Every row gives one point. A path goes straight from each point to the next, and from the last back to the first. The post is the endless flat space through its rows: a point in 2 columns, a line in 3, a plane in 4, and so on, so that a path can go around it. Count how often the path circles the post. Going back the other way cancels.

Post (2 x 3):
-0.18 +0.11 +0.26
+0.57 +0.35 -0.24
Path (25 x 3):
+0.29 +0.03 +0.00
+0.52 +0.06 +0.24
+0.11 -0.08 -0.61
+0.27 +0.60 -0.81
+0.59 +0.55 -0.16
+0.24 +0.06 +1.00
+0.88 +0.01 -0.29
+0.39 +0.33 -0.57
-0.51 +0.39 -0.12
+0.15 +0.46 +0.47
+1.29 +0.30 -0.19
+0.02 -0.28 -0.03
-0.38 +0.05 +0.03
+0.52 +0.68 -0.30
+0.31 +0.32 +0.49
+0.43 +0.01 +0.37
+0.00 -0.09 -0.54
-0.45 +0.24 -0.57
-0.30 +0.47 +0.37
+0.17 -0.01 +1.18
-0.28 -0.24 +0.64
-0.56 -0.07 -0.39
+0.14 +0.80 -0.52
+0.03 +0.56 -0.13
-0.39 +0.13 +0.05
Times around: 4

Post, 3 rows:
-0.51 -0.57 -0.04 -0.01
+0.60 +0.29 +0.35 -0.04
-0.01 -0.19 -0.06 +0.58
Path, 30 rows:
+0.23 -0.19 +0.77 -0.66
+0.03 +0.41 +0.43 +0.36
-0.03 +0.17 -0.15 -0.08
+0.47 +0.34 -0.18 +0.33
-0.53 -0.15 -0.02 +0.22
-0.01 +0.09 +0.64 +0.12
+0.97 +0.09 +0.56 +0.52
-0.11 -0.54 -0.29 +1.14
-0.01 -0.47 -0.06 +1.22
-0.61 -0.33 +0.63 -0.41
-0.30 +0.04 +0.21 +0.58
-0.59 -0.75 +0.01 +0.84
-0.37 -0.90 +0.16 +0.33
+0.93 +0.18 +0.06 -0.03
+0.31 +0.22 -0.29 +0.26
+0.27 +0.13 +0.03 -0.25
+0.40 -0.15 +0.20 -0.49
+0.22 -0.29 +0.43 +0.39
+0.33 -0.19 +0.72 +0.55
+0.57 -0.42 +0.18 +0.47
-0.58 -0.81 -0.55 +0.71
-0.23 -0.17 -0.41 +0.49
-0.51 +0.06 -0.17 -0.07
-0.32 -0.10 -0.46 -0.16
-0.23 -0.64 -0.49 +0.19
+0.53 -0.45 +0.32 +0.77
+0.20 +0.10 +0.68 +0.11
-0.30 -0.13 +0.50 -0.55
+0.10 -0.36 +0.21 +0.91
+0.29 -0.41 +0.35 +0.17
Times around: 0

Post (7 x 8):
+0.10 +0.02 +0.23 +0.08 +0.13 +0.04 +0.56 -0.37
-0.30 -0.43 -0.16 +0.02 -0.23 +0.41 -0.36 +0.00
+0.51 -0.10 -0.18 +0.08 +0.11 -0.42 -0.71 +0.46
-0.46 +0.52 -0.19 -0.05 +0.35 -0.23 +0.52 -0.33
+0.59 -0.35 +0.85 -0.51 +0.58 -0.23 +0.11 -0.16
-0.10 +0.14 +0.57 +0.09 +0.17 -0.06 +0.38 -0.02
-0.47 +0.21 -0.37 +0.21 -0.52 -0.33 -0.39 -0.19
Path:
-0.30 +0.59 +0.04 +0.36 +0.64 -0.73 +0.33 -0.21
-0.12 -0.56 -0.55 +0.37 -1.10 +0.86 +0.00 -1.00
+0.11 +0.54 -0.54 -0.35 +0.18 -0.77 -0.46 -0.51
+0.29 +0.09 -0.16 -0.06 +0.61 +0.31 +0.47 +0.19
-0.23 +0.87 -0.44 +0.06 -0.06 -1.30 +0.40 -0.50
+0.05 -0.22 +0.17 -0.09 +0.48 -0.29 +0.14 +0.07
-0.27 -0.08 +0.21 -0.08 -0.48 +0.11 +0.25 -0.30
-0.16 +0.08 +0.94 -0.62 +0.13 +0.03 -0.28 -0.17
+0.17 +0.07 +0.05 +0.07 +0.56 +0.09 -0.60 +0.18
-0.14 +0.53 -0.50 +0.07 +1.04 +0.07 -0.19 +0.55
-0.62 +0.92 +0.09 -0.19 -0.23 -0.10 +0.28 -0.63
-0.23 -0.45 +0.26 -0.40 +0.50 +0.85 +0.98 +0.18
+0.34 -0.66 +0.89 -1.15 -0.75 -0.10 -0.75 -1.09
+0.71 -0.66 -0.44 +0.55 -0.69 +0.20 -1.07 +0.02
-0.45 +0.52 +0.09 +0.27 -0.01 -0.66 -0.20 +0.01
-0.13 -0.48 +0.18 +0.23 +0.56 +0.27 -0.05 +0.72
+0.01 -0.32 -0.18 +0.51 -0.05 +0.34 +0.29 +0.41
-0.72 +0.21 -0.08 +0.46 -0.27 -0.27 +0.36 -0.75
-0.09 +0.48 +0.41 +0.40 +0.00 -0.29 -0.26 -0.23
-0.32 +0.48 +0.49 +0.07 +0.12 -0.09 +0.42 +0.08
+0.13 +0.32 -0.04 +0.02 -0.40 -0.29 -0.49 -0.01
+0.26 +0.03 +0.22 +0.24 -0.82 -0.39 -0.64 -0.61
-0.17 +0.03 +0.49 +0.15 +0.82 -0.25 +0.68 -0.09
Times around: 0
